Rows are points. Each copy is the shape, with its points in the same order, stretched, turned, moved and blurred by noise. Some copies are also mirrored. Which?
In the rows, zero is written as 128.

Shape (6 x 2):
[[ 60 111]
 [177 149]
 [105 118]
 [136 162]
 [137 136]
 [ 73 128]]
Copy 1 (6 x 2):
[[115  69]
 [187 174]
 [134 117]
 [184 130]
 [160 137]
 [132  82]]
Copy 1 is: mirrored
Copy 2 (6 x 2):
[[202  69]
 [111 149]
 [161 103]
 [155 153]
 [140 134]
 [199  99]]
Copy 2 is: mirrored
Copy 3 (6 x 2):
[[ 36 151]
 [157 142]
 [ 81 122]
 [121 168]
 [111 139]
 [ 52 151]]
Copy 3 is: only turned
Copy 4 (6 x 2):
[[ 61 122]
 [190 119]
 [108 123]
 [154 147]
 [148 119]
 [ 82 138]]
Copy 4 is: only turned

Shape (8 x 4):
[[137 119 213  93]
 [133 133 193 160]
 [180 115  92 118]
 [164 106  67 156]
 [163 120  82 119]
 [119 105  55 116]
 [148 118 100  86]
 [135 168 172 113]]
Copy 1 (8 x 4):
[[116 155 201  92]
 [127 154 174 160]
 [130 133  68 105]
 [132 104  43 143]
 [143 119  64 108]
 [155  68  65 110]
 [141 114  94  80]
 [168 164 162 116]]
Copy 1 is: mirrored
Copy 2 (8 x 4):
[[100 140 211  84]
 [113 122 201 155]
 [193 119 131 119]
 [197  93 101 163]
 [186 127 111 133]
 [159 114  66 145]
 [161 135 116 103]
 [122 173 184 132]]
Copy 2 is: only turned
Copy 3 (8 x 4):
[[140 143 211  91]
 [131 170 184 152]
 [169  81 115 124]
 [143  76  86 163]
 [149  85 100 120]
 [106  73  80 111]
 [146  88 118  83]
 [146 174 158  93]]
Copy 3 is: only turned

Shape (11 x 6):
[[135  79 172 133 114 143]
 [136  84 110 152 137 109]
 [112 157 118 143 143 118]
 [113  81 157  58 219 156]
 [200 141 204 131 146 151]
 [131 129 118 128 115  74]
 [132 129 149  99 204 153]
 [112 120 149 137 101 138]
 [113 139 126 143  97 137]
 [240 178 115 104  97 140]
 [108 130 105 139  96 154]]
Copy 1 (11 x 6):
[[109  98 205 169 118 118]
 [ 99  92 137 147 142  74]
 [101 124  97 137 144 143]
 [103 140 230 105 228 130]
 [174 116 176 200 152 175]
 [107  66 113 123 139 131]
 [125 156 165 134 210 151]
 [ 94 117 153 147 104 139]
 [102 125 130 145  91 138]
 [249 111 105 130 104 153]
 [104 148 129 130  88 123]]
Copy 1 is: mirrored
Copy 2 (11 x 6):
[[144 129 156 179 156 158]
 [ 93 132 117 135 176 123]
 [148 146 101 117 121 105]
 [209 140 114  88 183 176]
 [163 224 157 165 121 174]
 [109 139 134 107 118 103]
 [196 170 106 100 149 153]
 [150 124 141 167 124 133]
 [141 128 110 154 106 117]
 [ 82 217 138 111  48 189]
 [136 116 106 151 111 132]]
Copy 2 is: mirrored
Copy 3 (11 x 6):
[[106 174 160 148  94 171]
 [102 177 110 162 144 164]
 [130 113 138 144 153 119]
 [ 14 157 200  87 154 178]
 [144 198 241 133 144 137]
 [113 157  97 145 137  94]
 [ 78 145 208 112 172 158]
 [131 136 144 138  99 145]
 [149 117 129 129 114 143]
 [200 215 178  83 171 114]
 [145 115 117 124 115 166]]
Copy 3 is: mirrored

Shape (14 x 9):
[[130  90 125  94 174 103 157 156 114]
 [112 139 111  96 183 146 173 175  90]
 [203  84 110 114 129 149 167 150  62]
 [ 96 162 125  82 139 132 146 147 178]
 [ 80 114 181 113 163 105 183  90 185]
 [127  94 143 125  76 153  96 121 147]
 [143 190  64 100  70 111 154 159 185]
 [ 97 103 112 110 157  63 133 109 102]
 [146 101  61 114 121 143 139 178 161]
 [110 118 139 174 127 138 136  51 134]
 [134 156 137 152 152 117 106 104 151]
 [163 155 138 206 127 162 114  61 153]
 [161 156 142  80 139  58 178 194 144]
 [ 65  86  94 175 121 180 203 199  92]]
Copy 1 (14 x 9):
[[101  76 140 111 149 124 141 111  92]
 [120 106 147  67 149 164 149 145 123]
 [104 123 139 139 114 169 208 117  50]
 [124 128 116  87 122  98 110 127 173]
 [149  57 144 131 129 124  80  59 160]
 [ 99 133 100 167  67 126  93 134 110]
 [157 152  58 102  87  65 168 152 176]
 [151  77 101 123 163 113  90 105  68]
 [ 77 114  64 110 112 114 174 144 134]
 [168 111  85 186 124 174  80  81 114]
 [148 134 104 182 155 118  96 130 139]
 [167 159  83 228 133 165 111 111 147]
 [140  85 163 111 134  57 181 141 136]
 [120  39  96  69  81 223 145 167 141]]
Copy 1 is: mirrored
Copy 2 (14 x 9):
[[124 115 120  82 135  98 195 165  97]
 [100 137 113  88 105 141 169 189  75]
 [196 121 134 123 104 144 207 150  62]
 [104 118 117  71  95 122 134 152 155]
 [ 50  90 140 103 122 101 182 109 157]
 [174  62 141 133 126 126 120 122 134]
 [190 145  81  88  37 109 131 143 173]
 [115 106  92  94 131  60 169 118  83]
 [184 110  81  95 119 131 168 180 143]
 [113 103 107 169 126 134 145  67 122]
 [134 164 116 134 126 117 132  92 142]
 [157 165 112 191 117 166 132  53 149]
 [145 170 142  69  70  62 191 170 137]
 [ 97  64  88 182 108 156 166 241  80]]
Copy 2 is: only turned
